Each point is reached from the start by the listed moves, each made once or not at all, plus a little noise. Say if it took an odd or an even number of moves. Then give how often each move was made.

Moves:
(1): 3.9,-0.4,-0.3,-0.8
(2): -0.3,4.6,-3.1,-0.7
(3): 0.6,1.9,4.9,2.4
Start: 1.3,0.4,-0.7,1.4
Points:
0.9,5.1,-3.5,0.7 => odd (0, 1, 0)
1.7,2.3,4.2,3.7 => odd (0, 0, 1)
5.1,-0.1,-0.9,0.7 => odd (1, 0, 0)
1.3,0.5,-0.8,1.5 => even (0, 0, 0)
5.9,1.8,3.8,3.1 => even (1, 0, 1)

Moves:
(1): 6.3,-1.6,-2.4,-0.8,1.3,-0.8,1.0,-0.1,0.8
(2): 3.1,6.3,2.5,-0.1,0.5,0.5,-0.7,0.0,-0.9
(3): 2.7,-3.7,7.0,0.4,0.7,-0.1,-2.1,0.1,-1.1
(4): 0.5,0.0,0.1,6.2,1.9,0.1,1.3,0.8,1.7
(5): -1.3,0.0,0.4,-2.0,6.6,0.8,1.0,-1.5,-0.1
(6): 0.7,-0.4,0.1,0.6,-0.7,4.7,-0.5,-1.2,0.0
Start: -0.9,-0.4,-3.5,-2.0,-3.8,-2.6,3.1,1.3,0.4
Points:
7.1,4.2,-3.0,-4.9,4.6,-2.0,4.2,-0.5,0.3 => odd (1, 1, 0, 0, 1, 0)
2.9,5.4,-0.9,-1.6,-4.0,2.8,1.7,-0.1,-0.3 => even (0, 1, 0, 0, 0, 1)
3.1,5.6,-0.8,4.7,-2.1,2.6,3.3,0.7,1.0 => odd (0, 1, 0, 1, 0, 1)
-0.8,-0.4,-3.6,-2.2,-3.7,-2.5,3.1,1.2,0.4 => even (0, 0, 0, 0, 0, 0)

Moves:
(1): 4.6,0.2,-0.9,0.5,-0.2,-0.9,-0.6,0.2,-0.8,0.1,1.0,0.5,0.1
(2): 0.3,7.1,1.2,1.1,-0.6,3.0,0.8,0.2,-1.0,0.7,1.4,-0.8,-0.5
(3): 0.7,-1.2,4.7,0.0,-1.5,-0.2,-1.8,0.0,-0.9,-1.4,1.0,-0.3,0.0
(4): -0.8,-1.5,0.0,6.6,-0.1,0.9,0.5,1.0,0.4,0.5,0.8,0.9,-0.1
(5): 1.7,-0.8,1.2,-1.4,7.5,-0.4,-1.6,-0.3,-0.6,0.4,-0.5,-1.1,-0.4
(6): 0.9,-1.9,-0.7,0.2,-0.5,6.0,-1.4,-0.6,0.0,-0.8,-0.8,0.6,0.1
(7): 1.6,-0.6,2.4,-0.3,0.2,0.7,6.9,-1.8,-1.0,-0.6,-0.3,-0.1,-0.1
(8): 0.1,0.1,0.2,-0.8,-0.1,-0.3,1.1,5.2,-0.1,2.7,-0.2,0.8,-0.1
(9): 0.6,-0.5,1.0,-1.2,-0.9,0.2,0.3,-1.3,7.2,1.2,0.2,1.0,-1.9
(10): -0.4,-1.3,1.7,1.1,-1.0,0.3,-0.8,-3.0,-1.3,6.3,0.5,0.1,-0.9
(11): -1.1,-2.1,-0.2,-2.1,1.9,0.0,-0.6,-0.7,0.7,0.8,7.6,1.3,2.7
Start: -2.6,-2.1,-0.2,-0.1,1.1,0.0,-1.2,1.3,-0.8,1.8,-3.2,4.0,0.6
Points:
-0.1,-0.8,4.5,6.1,5.0,9.7,-3.7,1.8,4.2,12.4,-2.4,5.6,-3.7 => odd (0, 1, 0, 1, 1, 1, 0, 1, 1, 1, 0)
2.5,0.4,0.3,-2.2,0.2,8.3,-1.0,4.1,4.4,6.8,5.0,7.2,0.9 => even (1, 1, 0, 0, 0, 1, 0, 1, 1, 0, 1)
-1.3,-4.0,-1.4,0.6,1.4,5.5,-2.6,0.8,-0.5,1.4,-4.1,4.6,0.5 => odd (0, 0, 0, 0, 0, 1, 0, 0, 0, 0, 0)

Moves:
(1): 2.0,0.0,-0.9,-0.5,0.3,-3.5,2.1,-0.5,-0.3,-0.7,0.0,3.3,0.5,-3.2,-1.2,0.1
(2): -0.5,3.9,-1.0,-2.5,-1.2,-2.3,-3.0,-1.1,-0.6,0.9,-1.4,-0.2,2.2,-1.1,0.1,0.2
(3): -0.2,-0.8,6.3,-1.0,-0.1,-1.6,-0.1,0.9,-4.0,2.3,0.4,-1.0,0.1,0.6,0.5,3.1
(4): -0.9,-1.1,-1.4,5.8,1.6,-3.5,-2.7,1.1,-1.3,-2.9,0.2,-2.0,0.3,-3.1,1.4,-3.1
(5): -0.3,5.6,0.1,0.2,4.5,1.4,4.5,-1.2,-1.9,0.8,3.9,-1.9,-3.3,3.0,1.4,-0.4
(6): 1.6,2.6,1.7,2.4,0.0,3.3,0.7,0.3,1.2,2.8,0.4,1.7,4.1,-0.2,-1.1,1.3
(7): -1.9,3.2,-2.6,1.6,-3.3,0.0,2.9,1.1,2.0,-1.8,0.6,-1.4,-1.0,-0.6,0.8,1.3
(8): -0.2,0.0,-0.4,-1.4,2.1,-2.9,-1.2,4.5,0.2,-0.2,-0.4,2.0,0.4,1.1,2.4,-0.7
(9): -2.4,1.0,5.4,0.6,4.5,-1.7,-0.3,-1.2,6.7,0.4,-1.0,1.0,0.0,2.4,-0.8,2.7
(10): -2.4,1.0,-1.5,1.4,1.8,-1.7,1.7,-0.1,2.4,6.3,0.8,0.3,1.0,-1.6,-1.4,-0.2
(11): 3.4,0.6,1.3,-1.0,-2.5,-1.8,1.1,0.5,3.3,-0.7,3.1,-3.7,2.4,0.9,-1.8,-0.4
(12): -3.9,-3.0,-0.2,0.3,-0.5,-1.1,1.0,-1.5,0.1,0.5,2.7,6.7,2.5,2.6,2.5,0.2
(13): -0.9,-1.2,0.3,-0.1,1.1,0.2,2.2,-1.0,-1.1,-2.0,-1.6,-1.8,4.2,0.4,1.3,0.9
(14): 0.8,1.2,-1.9,2.3,-2.3,-1.9,1.7,-0.2,-0.8,2.5,-0.4,-1.7,-1.3,4.1,0.8,-1.0
Start: 1.3,-2.5,2.1,-1.5,-3.9,2.9,2.9,-3.7,1.9,-3.4,3.4,-1.2,-2.3,-0.3,-3.8,-0.5
Points:
-1.0,3.9,0.6,3.5,-6.6,-9.7,0.2,2.6,-3.0,-2.5,2.3,-5.3,-1.0,0.7,1.5,-1.0 => even (0, 1, 1, 1, 0, 0, 1, 1, 0, 0, 0, 0, 0, 1)
-4.7,5.5,5.4,0.3,0.0,1.1,14.3,-4.2,-1.2,2.7,7.0,-6.6,-0.8,0.8,-0.8,5.1 => odd (0, 0, 1, 0, 1, 0, 1, 0, 0, 1, 0, 0, 1, 0)
0.5,-1.2,1.3,3.3,-6.8,3.8,6.1,-5.0,2.0,3.1,6.2,5.8,3.9,5.9,-1.4,0.2 => odd (0, 0, 0, 0, 0, 1, 0, 0, 0, 0, 0, 1, 0, 1)

Moves:
(1): 3.8,-3.2,-0.7,1.5,0.4,4.0,0.0,-0.1,-0.7,-1.2,0.8,-1.4,-0.2,-2.1,0.2,-3.5,-1.5,-0.9,-0.4,-1.4,-2.2
(2): 1.2,5.5,3.6,1.6,2.1,-0.4,2.2,0.9,-0.4,0.9,1.6,0.4,1.4,-1.6,0.8,1.9,-0.5,1.3,1.6,1.1,-3.3
(3): 0.4,-1.4,3.7,2.0,1.7,-1.5,-0.9,0.1,0.8,-1.0,0.4,1.1,1.7,-1.3,-0.8,1.9,3.3,-1.0,0.8,-1.4,0.9
(4): -0.4,-0.1,0.7,2.7,-1.5,-1.6,-1.4,2.2,-1.2,-1.3,-0.5,-1.6,-1.6,-0.6,0.7,0.0,-1.4,0.3,-0.5,-0.8,-0.3
(5): -1.1,0.2,-4.8,0.3,3.9,-0.8,-1.0,-0.2,-1.9,-0.8,0.4,0.2,-0.9,-1.8,0.1,1.0,0.3,-0.5,-1.6,1.1,0.3
(6): -2.9,-0.6,1.1,0.0,0.4,2.4,-0.9,-0.3,0.6,0.3,-1.2,0.6,0.5,-0.4,0.6,-0.8,-0.5,0.1,0.1,-0.9,0.3
(7): -0.2,-1.3,-0.5,0.5,0.3,2.4,4.5,0.6,-0.5,-2.3,1.1,-0.1,2.2,1.9,0.0,-0.4,0.3,3.3,-1.3,1.0,1.5
(8): 0.9,-3.0,-0.2,-2.8,-0.8,1.8,-4.6,3.4,2.8,1.2,0.4,-1.6,1.7,1.1,-1.1,1.0,-1.2,2.8,-1.9,2.8,0.1
(9): 0.8,0.1,-0.6,0.2,1.2,-0.6,1.2,0.0,3.6,-1.7,-0.5,0.3,-2.6,1.1,0.7,-0.2,-1.1,-1.7,-0.1,-1.6,-0.8
(10): 1.3,1.5,-1.3,3.7,-0.7,0.9,2.2,-0.5,1.0,3.5,-0.6,-0.5,0.1,-0.8,-0.1,1.8,0.3,-1.4,1.5,-0.6,3.4
(11): -1.4,0.0,0.1,1.8,-1.3,0.1,0.8,-1.8,1.1,0.0,4.5,0.4,-1.4,-1.7,1.6,-0.6,-0.4,-1.2,-1.5,0.1,0.2
(12): 0.8,-0.7,-1.4,1.8,1.2,-1.0,0.2,1.7,-2.0,2.6,1.1,6.4,-0.4,1.8,-0.5,-0.1,-0.5,1.0,-1.1,0.1,0.0
(13): 1.2,-0.3,-1.1,0.0,-1.7,-0.4,-1.9,-4.0,1.0,-2.6,1.5,1.0,5.1,2.1,0.1,-0.3,-3.6,0.8,1.8,-1.8,1.1
(14): 0.3,-1.6,1.2,1.7,1.8,1.1,0.4,-2.6,-1.2,1.9,0.8,-2.2,-2.2,4.1,-0.7,1.6,-2.2,1.0,-0.5,0.9,0.2
(15): 0.6,-1.0,0.4,-0.9,0.9,-1.6,0.8,0.8,-0.2,2.1,-0.2,-0.2,1.0,0.2,4.4,-0.3,-2.2,-1.0,0.3,0.9,-0.2
(16): 0.5,-0.6,0.2,-0.8,-2.3,2.3,0.2,-0.8,-1.5,-1.2,0.1,1.3,-1.2,-0.5,3.1,3.3,1.4,0.1,1.3,-0.3,-0.8
(17): 0.6,1.2,-0.8,1.3,0.6,0.0,-1.1,-0.2,0.4,0.1,0.1,-0.5,0.3,0.7,2.0,-1.9,2.3,1.5,1.8,0.4,0.0
(18): -0.4,-2.0,-1.4,-1.0,0.1,-0.5,0.8,0.1,0.6,1.4,-0.3,0.0,-1.9,-1.4,-1.0,-0.3,-1.2,3.9,1.6,0.4,-1.5
(19): -2.9,-0.8,0.2,-0.4,0.4,1.1,-0.4,3.9,-0.2,-0.2,3.1,-1.0,-1.3,0.9,-1.1,0.1,-1.2,-3.3,4.3,-0.1,-0.1
(20): 0.4,-0.7,-0.2,2.2,-0.3,1.1,-1.0,-1.1,0.6,-1.1,-1.6,2.2,-0.7,0.6,-2.1,-0.8,-0.6,-3.0,2.1,4.8,-2.0
Start: 2.5,1.8,-0.5,1.1,-2.0,-0.1,-2.3,-3.8,-1.8,-1.6,1.9,2.8,1.8,-4.4,0.8,-1.7,0.1,1.2,-1.6,2.2,3.0
Points:
3.4,-5.4,-8.3,13.3,0.3,4.5,-2.8,-9.3,-4.5,2.6,7.9,5.8,-0.8,-5.3,2.0,-3.2,-10.8,3.9,-2.3,-0.7,5.1 => even (1, 0, 0, 1, 1, 1, 0, 0, 0, 1, 1, 1, 1, 1, 0, 0, 0, 1, 0, 0)
6.6,-0.1,-1.4,7.7,5.6,3.1,3.1,0.1,-0.6,0.0,6.4,2.6,-2.4,-12.3,7.2,4.0,-2.5,-3.4,7.4,0.0,-1.7 => even (1, 1, 1, 0, 1, 0, 0, 0, 1, 1, 0, 0, 0, 0, 1, 1, 0, 1, 1, 0)
2.4,5.3,4.3,9.6,0.4,-0.7,-1.7,-9.1,2.3,-2.1,7.7,1.7,1.8,-0.8,11.1,-2.6,-9.9,2.7,1.2,-0.2,0.8 => odd (0, 1, 0, 1, 0, 1, 0, 0, 1, 0, 1, 0, 1, 1, 1, 0, 1, 0, 0, 0)
4.6,-0.4,-5.1,14.0,5.8,8.8,7.6,-4.6,0.3,-1.3,11.3,0.8,-5.3,-5.1,-0.7,-1.1,-7.0,-1.0,4.6,8.8,-2.3 => odd (1, 1, 0, 0, 1, 0, 1, 0, 1, 1, 1, 0, 0, 1, 0, 0, 0, 1, 1, 1)
